Each row is a point. The points of each table are mixes of a few directions, plus a little noise. How many directions does each table use, and how many do they share? Where both have some left over, give the other angles between the two spaces (their principal angles), to ten degrees, smallest first.
In the rows, 128 means zero.

First:
[[166  48]
 [153  75]
 [124 137]
 [123 140]
 [100 188]
 [102 181]]
Second, 7 rows:
[[142 180]
 [102  29]
 [138 166]
 [114  73]
 [123 109]
 [135 153]
 [143 186]]
Directions: first 1, second 1, shared 0; angles 40

First (7 x 3):
[[130 124 125]
 [119 146 139]
 [108 172 155]
 [166  47  78]
 [137 108 116]
 [ 84 224 188]
 [153  75  95]]
Second (7 x 3):
[[109  81  94]
 [150 182 168]
 [136 149 143]
 [123 114 118]
 [100  59  78]
 [166 219 196]
 [114  92 101]]
Directions: first 1, second 1, shared 0; angles 40

First:
[[147  80 235 192]
 [129 127 128 128]
 [109 176  19  63]
 [123 142  98 110]
 [135 110 168 153]
 [120 146  87 104]
 [134 113 160 147]]
Second:
[[139 127  95  52]
 [ 53 164  61 134]
 [221 110 175 130]
 [ 90 123 137 146]
 [118  79 190 106]
 [108 177  63 155]
 [172 108 181 155]
 [122 136 123 146]]
Directions: first 1, second 3, shared 1

First, 7 rows:
[[158  73  87  82  71  93]
 [ 67  15 152 236 151 188]
 [111 150  99  91 111 107]
 [192 152 171 139 150 135]
 [104 195 132 120 152 130]
 [ 95 160 103 101 122 115]
 [168 152 152 127 140 128]]
Second, 6 rows:
[[149 149 107 117 132 154]
 [ 84  74 132 154 132  34]
 [138 114  28 134 157  43]
 [154 156 116 114 128 172]
 [117 141 229 123  98 212]
 [126 134 156 125 119 155]]
Directions: first 3, second 2, shared 0; angles 60, 60

First (10 x 9):
[[133 114 125 129 135 144 117 107 152]
 [124 151 133 129 116 103 147 152  95]
 [126 103 122 124 143 156 105 115 157]
 [144 125 129 136 125 131 130  90 151]
 [104 112 122 113 145 145 108 172 119]
 [158 166 140 149  97  86 169  85 117]
 [106  87 116 112 158 173  86 149 154]
 [148 147 135 141 111 107 150  95 128]
 [ 73 119 120  97 150 137 106 249  72]
 [164 155 138 150 102  98 161  66 136]]
Second (7 x 9):
[[161 118  80 143 187 116 169 143 132]
 [ 89 140 183 111  60 142  81 111 123]
 [155 120  89 140 175 118 160 140 132]
 [147 122 100 136 162 121 151 136 131]
 [ 87 141 187 110  56 143  78 110 122]
 [142 124 108 134 152 123 145 134 130]
 [114 132 147 122 104 133 112 122 126]]
Directions: first 2, second 1, shared 0; angles 90

First, 8 rows:
[[154 141 135 122 147 144 197 156 119 141 143]
 [146  88 107 150 146  86 147 129 126 155 180]
 [175 168 147 111 143 166 211 156 169 115  97]
 [101 131 111 131 109 147 144 140 114 123 164]
 [100 141 144 116 113 136  62 107 115 113  82]
 [154 123 110 139 130 129 183 141 176 122 154]
 [ 79 105  99 144  94 116  68 107 127 116 157]
 [114 127 170 110 142 100  13  88  79 139  48]]
Second, 11 rows:
[[156 136 131 101 124 160 158 149 119  88 125]
 [151 107 155 109 137 111 139 118 133 100 127]
 [145 157 108 109 116 185 157 164 111 100 125]
 [146  87 171 116 145  75 125  96 144 110 128]
 [148 141 123 108 122 162 153 150 118  98 126]
 [123 111 141 135 135  97 115 109 137 138 130]
 [142  88 169 120 145  73 121  95 145 116 129]
 [ 61 205  36 182  97 204 102 173 105 209 130]
 [ 37 156  71 210 118 110  57 115 133 249 134]
 [152 110 152 107 135 117 142 122 131  97 127]
 [147 110 151 112 135 113 137 120 132 104 127]]
Directions: first 4, second 2, shared 0; angles 30, 60

First (9 x 12):
[[110 113 161 150 101 107 142  85 119 105 137 180]
 [119 101 117 137  96  44 133 114 153 182 125 146]
 [132 151 152  66  67 150  84 138  81 121 177  83]
 [138  91  93 153 148 121 125 158 152 114  94 116]
 [111 133 112 137 119 122 117 146 131 108 157 121]
 [149 161  83 134 138 165 139 144 126 103  97 112]
 [140 113 184 105 216 187 123 142 131 149 123 107]
 [ 95 149 143 142 155 136 135 127 134 119 173 145]
 [159 138 109 128 113 119 155 101 127 150  69 142]]
Second (11 x 12):
[[116 171 124 170 158 107 120 138 186 142 152 151]
 [110 175 118 151 131 129 120 154 150 117 132 126]
 [141   7 145  80 109 146 122 101  54 107 123 114]
 [147 107 147 106 174 153 139 146 142 134 160  97]
 [164 124 148 106 159 170 191 114 121 121 107 118]
 [124 136 113 109  73 112 113 119  92 139 102 122]
 [120 161 121 126 116 146 134 149 118 108 114 111]
 [115  39 123 110  69 108  93  95  57 110 108 143]
 [136 156 130 137 159 100 115 133 184 180 166 131]
 [110 152 120 159 130 119 120 134 147 115 128 147]
 [124 178 120 155 131 118 140 125 156 135 117 149]]
Directions: first 6, second 5, shared 2; angles 30, 30, 40
